Each point is reached from the start by the listed moves, each made once or not at all, plus a little noise. Say if it took an odd or an even number of moves. Then give how often each move was made.
In the rows, zero is written as 128.

Moves:
(1): [107 202]
(2): [ 89 125]
Start: [143 110]
Points:
[123 182] -> odd (1, 0)
[103 109] -> odd (0, 1)
[ 82 182] -> even (1, 1)

Moves:
(1): [167 107  91  97 103 140 144 175 153]
(2): [151 178 144 168 116 104 148 144 121]
(3): [113  98 169  88 115  73  79 149 142]
(4): [137 100 144 158 118 155 113 112  78]
(5): [119 102 137 153 125  96 154 146 126]
(6): [135 132 162 130 165 129 127 132 129]
(7): [111 102 166 125  96 150 151 132 142]
(8): [104 115 117 107 138 145 132 147 103]
(9): [108 139 139 148 164 130  92 131 146]
Start: [128 122 135 103 130 101 130 137 118]
Points:
[117 101 197 151  87 145 166 159  50] -> even (0, 1, 0, 1, 0, 0, 1, 1, 0)
[ 74  54 175 106 102 113 181 181 107] -> odd (0, 0, 0, 0, 1, 0, 1, 1, 0)
[ 83  72 227  97 188  83  28 168  71] -> odd (0, 0, 1, 1, 0, 1, 0, 1, 1)
[113  82 201 179 189 100 106 140  79] -> even (0, 0, 0, 1, 1, 1, 0, 0, 1)
[ 68  68 216  90 195  32  71 206 123] -> odd (0, 0, 1, 0, 1, 1, 0, 1, 1)
[173 106 220 128 143  62  72 206 118] -> even (1, 1, 1, 1, 0, 1, 0, 0, 1)

Moves:
(1): [143 119 129 131 134 132 141 116 128 133 119 122 123 136 130 119 129 126
 114 131 126 132 119 132 132 127]
(2): [121 151 110 133 123 122 152 130 119 127 121 118 133 147 128 113 123 135
 123 106 141 132 121 141 122 130]
(3): [125 117 140 117 142 121 119 128 136 126 120 105 126 127 114 135 122 107
 131 121 130 157 108 124 141 116]
(4): [127 125 128 133 134 120 123 129 114 132 129 124 115 111 123 126 133 126
 129 130 140 145 141 115 130 129]
(5): [126 126 134 133 143 126 130 128 137 125 129 135 124 137 129 133 125 128
 122 134 132 122 140 128 136 133]
(6): [124 130 117 132 128 149 131 132 139 131 128 117 138 128 129 144 133 115
 129 128 125 128 131 118 135 122]
(7): [126 118 138 124 126 118 144 134 130 125 121 126 125 112 123 139 122 122
 115 121 130 114 131 131 138 121]
(8): [130 115 124 103 120 128 135 143 129 151 116 131 138 118 113 117 127 137
 113 139 137 131 126 143 130 122]
(9): [136 122 138 121 109 128 120 134 153 130 141 146 126 130 114 140 124 138
 136 130 149 122 133 110 137 134]
(10): [118 118 140 128 131 119 124 131 105 146 117 115 116 130 123 141 125 151
 133 115 120 130 139 123 116 130]
(11): [132 133 143 133 112 136 124 139 121 128 148 127 128 144 133 126 129 130
 124 135 130 121 140 130 133 127]
(12): [126 135 138 121 128 129 141 124 124 128 102 139 124 128 123 123 115 113
 129 119 133 138 125 113 129 120]
(13): [122 131 131 138 116 126 122 133 125 133 129 122 140 129 134 129 121 140
 136 139 123 142 129 127 144 113]
(14): [121 108 117 124 114 131 133 118 130 128 124 135 138 141 127 133 131 110
 120 141 126 132 130 134 133 130]
(15): [126 119 130 129 129 122 136 131 130 132 117 119 141 131 149 130 141 130
 150 141 146 126 120 123 125 113]
(16): [152 133 126 109 118 115 133 133 122 134 116 141 126 132 134 137 140 140
 138 130 128 144 139 131 141 128]
(17): [127 131 131 123 123 130 125 125 132 138 104 132 127 132 108 113 140 124
 131 128 131  99 117 134 142 147]
(18): [124 131 138 121 127 140 132 115 133 109 112 123 130 133 128 130 138 150
 123 134 134 136 125 116 123 141]
(19): [141  97 121 126 136 135 138 128 131 116 123 130 154 150 121 107 132 136
 150 125 138 140 134 131 129 124]
(20): [114 129 135 131 132 138 141 134 130 129 146 143 122 129 117 128 139 139
 134 131 125 130 126 143 137 144]
(21): [127 122 119 112 134 136 128 116 129 124 126 136 120 127 116 127 126 136
 123 139 136 121 124 147 137 111]
(22): [127 129 129 111 131 115 133 125 136 132 146 133 133 138 124 123 144 124
 114 132 122 135 134 107 136 116]
(23): [141 143 128 124 122 127 144 119 118 114 124 112 128 129 116 108 114 128
 148 150 112 126 147 142 105 132]
(24): [133 129 147 120 121 122 123 115 143 137 121 123 114 109 136 119 147 140
 133 111 126 126 147 131 125 115]
Start: [130 123 149 147 142 134 146 129 132 130 103 133 146 154 112 135 145 139
 135 132 123 131 108 132 127 135]
Points:
[112 110 201 136 140 126 178 140 165 160 114 130 135 146 103 135 215 138
 139 143 147  96 152 109 182 121] -> even (0, 0, 0, 1, 1, 1, 1, 0, 0, 0, 1, 0, 0, 0, 1, 0, 1, 0, 0, 1, 0, 1, 0, 1)
[146  52 192  90 123 132 223 121 154 151  79 115 142 198  32 101 138 181
 131 140 160 147 150 197 158 109] -> odd (1, 1, 1, 0, 1, 0, 1, 1, 1, 1, 1, 0, 0, 1, 0, 0, 0, 0, 1, 1, 1, 0, 1, 1)
[ 89  94 180 105 140 145 228 108 120 148  34  99 137 199  59 133 185 132
 110 133 169 159  93 114 188 109] -> even (1, 1, 1, 1, 0, 1, 1, 0, 0, 1, 1, 1, 0, 1, 1, 0, 1, 1, 0, 1, 1, 1, 0, 0)
[174  79 190  92 121 133 215 124 193 157  50 167 168 172  83 121 210 151
 172 124 165 130 126 101 195 108] -> even (1, 0, 0, 0, 0, 1, 1, 0, 1, 0, 0, 1, 0, 0, 1, 1, 1, 0, 1, 1, 0, 1, 0, 1)
[111  95 249 130 139 110 156 145 144 155  97 136  87 130  68 165 148 155
 138  99 159 154 159 101 167 124] -> even (0, 0, 1, 1, 1, 0, 1, 0, 1, 1, 1, 1, 0, 0, 0, 0, 0, 0, 0, 1, 0, 0, 0, 1)

Moves:
(1): [124 126 125 114 139 128 120 139 121 125 111 138 117 126 145 136 128 108
 125 131 133 127 143 112]
(2): [114 118 116 116 121 124 138 131 126 134 125 142 116 130 113 116 147 129
 131 135 114 124 131 111]
(3): [126 129 109 117 118 135 130 129 134 134 115  98 133 140 137 137 135 119
 136 141 108 134 117 134]
(4): [112 125 124 133 127 134 138 107 127 125 120 122 140 123 140 144 112 132
 135 122 115 152 116 107]
(5): [137 142 152 112 126 140 142 135 126 132 121 143 128 145 115 127 122 121
 129 151 127 122 102 131]
(6): [118 125 125 145 125 142 118 118 134 138 106 112 111 137 132 123 157 122
 105 130 121 144 135 139]
(7): [142 125 137 144 129 144 128 142 114 115 123 134 123 124 134 122 133 138
 140 137 128 122 148 135]
(8): [135 115 134 137 140 123 134 137 136 131 136 124 116 131 123 134 128 131
 137 134 126 151 112 134]
(9): [144 117 132 131 140 130 113 123 130 130 109 129 123 106 108 143 127 142
 131 133 114 141 112 123]
(10): [127 127 150 118 141 136 137 147 124 137 117 128 135 134 120 119 148 123
 119 134 143 135 145 135]
(11): [131 129 140 124 110  93 128 103 147 122 123 125 134 118 135 129 131 134
 131 137 126 118 138  96]
(12): [133 156 133 118 135 142 139 142 100 107 109 130 129 129 118 144 119 156
 131 127 149 152 141 134]
(13): [124 110 115 118 129 132 114 122 146 138 132 116 117 127 129 123 131 133
 125 124 128 131 116 109]
(14): [134 131 127 136 144 137 126 121 133 133 132 106 122 124 135 111 123 138
 115 125 130 133 116 140]
(15): [114 103  98 155 143 140 110 119 136 150 125 115 131 134 119 130 106 127
 133 135 135 139 125 139]
(16): [146 132 130 109 109 111 115 106 131 122 129 137 146 124 144 117 126 132
 132 139 125 139 126 125]
(17): [141 147 123 123 135 129 125 126 131 133 135 120 128 132 124 125 143 138
 124 137 128 128 121 121]
(18): [131 149 148 117 117 116  87 124 140  97 140 118 144 126 124 133 135 143
 143 138 114 116 105 142]
(19): [131 106 128 145 130 137 131 123 112 134 127 110 129 132 132 112 148  93
 117 139 135 148 118 128]
(20): [121 139 126 125 118 124 135 130 149 136 141 129 134 107 144 122 125 126
 113 137 136 110 132 123]
(21): [124 145 125 119 126 133 122 132 126 149 132 119 130 132 116 125 123 144
 148 132 142 131 115 152]
(22): [128 124 129 124 114 126 114 153 107 122 128 138 137 133 133 135 112 141
 133 130 117 117 116 130]
(23): [138 126 140 137 145 121 136 147 129 122 126 141 126 121 113 110 132 105
 130 110 153 145 150 116]
(24): [126 134 117 131 124 156 101 129 118 120 150  99 119 129 116 108 132 139
 128 121 101 139 158 132]
Start: [109 119 114 118 126 139 114 138 120 130 139 117 124 133 112 127 122 137
 121 103 139 150 132 103]
Points:
[ 90 124 102 106  99 149  59 142 125 119 120  64 118 159 115 116 163 156
 120 132  72 148  86 129] -> even (0, 1, 1, 0, 0, 1, 0, 0, 0, 0, 0, 0, 0, 1, 0, 0, 0, 1, 0, 0, 0, 1, 0, 0)
[ 99  87  77  85 137 151  18 134 176 177 134   7 112 113  77 102 187 146
 145 193  97 204  99  75] -> odd (1, 1, 1, 0, 0, 0, 0, 1, 1, 1, 1, 0, 1, 0, 1, 0, 1, 1, 1, 1, 1, 0, 0, 1)
[113 100 141  90 152 157  52 133 162 148  79  61 130 136  94 167 119 165
 185 189 113 202  58  91] -> odd (1, 0, 1, 1, 1, 0, 1, 1, 1, 1, 1, 0, 1, 0, 1, 0, 0, 1, 0, 0, 1, 0, 0, 0)
[105 161  98 118 130 224  41 159 140 144 150  52  86 151  52  98 160 220
 143 175 128 193 110 140] -> odd (0, 1, 0, 0, 1, 1, 1, 1, 0, 0, 0, 1, 1, 0, 1, 0, 1, 1, 0, 1, 1, 0, 0, 1)
[150 158 144  90 161 209 144 226  73 112 113  97  97 170  45  84 181 155
 145 153 136 222 177 114] -> even (0, 1, 1, 0, 1, 0, 1, 1, 0, 1, 0, 1, 0, 0, 0, 0, 1, 0, 0, 0, 0, 0, 1, 1)
[114 147 170  84 115 171  95 165 111  95  68  79 125 151  99 112 167 178
 132 151 117 204 115  66] -> even (0, 1, 1, 1, 1, 1, 1, 0, 0, 1, 1, 1, 1, 1, 0, 0, 0, 1, 0, 0, 0, 1, 1, 0)
[119  54 105 123 133 189  92 143 156 174 119  47  97 124  75  83 167 133
 124 194  98 201 121  68] -> odd (0, 1, 1, 0, 1, 0, 1, 1, 1, 1, 1, 0, 1, 0, 1, 0, 0, 0, 1, 1, 0, 0, 0, 1)
[131 139 122  79 121 112  84 139 137 105  99  72 117 101 108 153 179 147
 133 183 114 194  94  56] -> odd (1, 1, 1, 0, 0, 0, 0, 1, 1, 0, 1, 1, 0, 0, 0, 0, 1, 1, 1, 1, 0, 0, 0, 0)
[110 108  99 103 110 130  53  91 137 122 137  36 175 141  96  69 180 114
 143 154 102 232 143  51] -> even (0, 1, 1, 1, 0, 0, 0, 0, 0, 1, 1, 0, 0, 0, 1, 1, 1, 1, 1, 0, 0, 0, 1, 1)
